Rows are points. A path goes straight from each point to the next, and from the last back to the first. The post is the endless flat space through its rows: a point in 2 columns, a line in 3, a plane in 4, and so on, so that a path can go around it. How many times does the path go around the post? Going back the other way cancels.
In the rows, zero is written as 128.

Post (2 x 3)
[[106  97 146]
 [148 159  65]]
Path (20 x 3)
[[ 97 117  75]
 [ 78 189  57]
 [156 199  88]
 [143 106 149]
 [199 131  74]
 [ 84  51 157]
 [ 65 117 113]
 [ 89 123 145]
 [130 144 124]
 [160  96 160]
 [135 100 110]
 [139 148  13]
 [ 21 109 148]
 [ 94 211 106]
 [100 129 128]
 [119 164  64]
 [110 176 100]
 [179 210 100]
 [163 112 134]
 [151  52  99]]
Times around: 3

Post (5 x 6)
[[103  75 129 112  98  87]
 [121 106 128 146  84 189]
 [ 45  40 183 153 159  53]
 [164 200  70 139 131 124]
 [195 119 159 156 130 126]]
Path (19 x 6)
[[116 205 113 183 119 189]
 [159 179 127  94 104  79]
 [156 121 126 108  93 136]
 [125  25 114 118 111 169]
 [ 86  73  86 147 181  67]
 [148 123 170 172 201 135]
 [135  96 219  88  99  99]
 [ 49 145 140  99  56 101]
 [105 133 129 146  78  73]
 [125 106 141 200 180  82]
 [149  67  80 137  92 184]
 [154 139 118 117 158  64]
 [ 93  95 160  76  82 123]
 [134 166 125  90  32 111]
 [131 102 171 229 150  67]
 [171 123  22 156 150  52]
 [147  99  68 127 110 181]
 [ 99  33 105 166 111 185]
 [166 111  88 164  62 123]]
Times around: 1

Post (10 x 11)
[[157 126  79 102 167  96 116 156 166 144  83]
 [112  93 139 165 125 133 123 114 145  89 173]
 [155 207 124 191 158 111 128 134 166  89 143]
 [134 188 119 186 144  83 197 108 140 149 169]
 [ 71 117 118 147  76 166  65 104 137 172 123]
 [109 155  90 185 128 132 186 136  98 113 143]
 [116  93 179  99 103 125  94 179 160  99 116]
 [152 153 127 116 170 103 187  78  89  80 133]
 [159 102 148 121 149 103  66 166 116 130  59]
 [150 178 138 158 124 135 136 126 135 124 216]]
Path (15 x 11)
[[108  95  98 169 104 179  99 123 143  84  99]
 [118  92 147 121  59 116 125 165  78 165 147]
 [165 146 186  92 139  46 125 216 146 103 208]
 [119 155 129 125 140  95 148  82 222 182 244]
 [154 142 176 115 177  64 165 172  72 141  80]
 [ 78 169 111 154 120 173 127 113 177 136 131]
 [137 117 148 112 184 186 101  56 127  97 148]
 [153 184 130 138 180 119 112 104 198  64 174]
 [138 142 130  96 163 194  54  32 157 146  97]
 [207 143 119 117 173  53 159 146 129 126  71]
 [191 139 249 121 110  95  96 147  80  69 225]
 [ 59 149  71 151 143 100 157 127 124 143 131]
 [108 134 150 135 112 114 108 124  78  30 128]
 [102 167  74 202 168 105 105 104 188 200 175]
 [127  81 169 164 150 149 187 190 193  80 202]]
Times around: 2

Post (13 x 14)
[[179  85 158 159 116 111 140 140 142 108 159 146  56 121]
 [166 132 154 155 137 176 163 105 153 191 101  81 158 153]
 [134 166 151 102 166 187 188 137 129 147  95 121 100  89]
 [142 103 128  89 175 157 158  75 159 120  92  88 139 109]
 [110 101 163 140 124  64 224 122  64 163 145 165 232 168]
 [ 48 107 110 155  88 148 193  52  53 183 177 120 186 130]
 [105 140 102 185 114 135 127  85  25 144 152 144 176 104]
 [ 62 110  42 181  82 156 181 110  48 157 122 182 193 136]
 [115 169 180 105 145 193 107 135 215 100  88 107 117 110]
 [133  86 190 116 155 206 105 151 151 104  85 107  86 105]
 [ 70 104 131 218 154  80 214 108  72 127 142 114 180 158]
 [129 144 121 108 133 175 163 166 133 131 137  36 147 125]
 [101 129 119  85 179 171  95 116 158 156  87 108  65 142]]
Path (24 x 14)
[[153 219 203  42 149 134  96 130  88 206 154 131 170  63]
 [180 112 127 121 168 226 145 140 120 115 112  80  70  84]
 [137 207 206 101 127 118 176 164 149 111 157 116 172 138]
 [ 28 145 155 115 128 143  91 177 142  83  65 239  80 109]
 [106 124 180 144 157 120 159 143 125 123  85 107 185  83]
 [140 122 115 163 218  12 171  94 121 173 106 222 149 196]
 [ 32 110 142 184 155 131 165 133 140 182  94 117 131 148]
 [ 80 128 124 120  86  59 174  94 136 151 169 165 146 163]
 [104 146 133 141 154 139 138 164 106  42 156 110  92 131]
 [130 112 115  87 157 219 139 107  84 120 113 106 179 102]
 [117  54 211 102 213 141 207 109  86 238  70 178 109 148]
 [113 149 198 180 190  37  99 111  86 131  97  68 197 124]
 [178 175 200 156 163 179 172  81  63  79  78 120 166  63]
 [ 99 223  94  77 150 122 158 165 137 104 136 169  68 118]
 [145 129 149 104 108 238 162  16 110 226  79  78 141 100]
 [203 155 122 203  86 171 152  46  82 234  81 127 187  64]
 [144 122 185 146 106 217 127  88 179 200 163 129 136 118]
 [134 105 208 179 183 149 188  73 103 168 106 125 168 170]
 [109 206  81 161 119 219 113 143  91 124 156  30  50 123]
 [ 89 111 135 144 182 124 112 138 124  84 115 140 157 175]
 [166 145 104 126 185 138 222 139 131 163 110 113 111 114]
 [113  70 191  88 189 179 101 160 173  74 128 132  42 139]
 [155  94 166 122  39 169 131  22 107 136 161 141 120 102]
 [152 118 140  71 144 138 201  96  93 215  75 184 131 105]]
Times around: 1
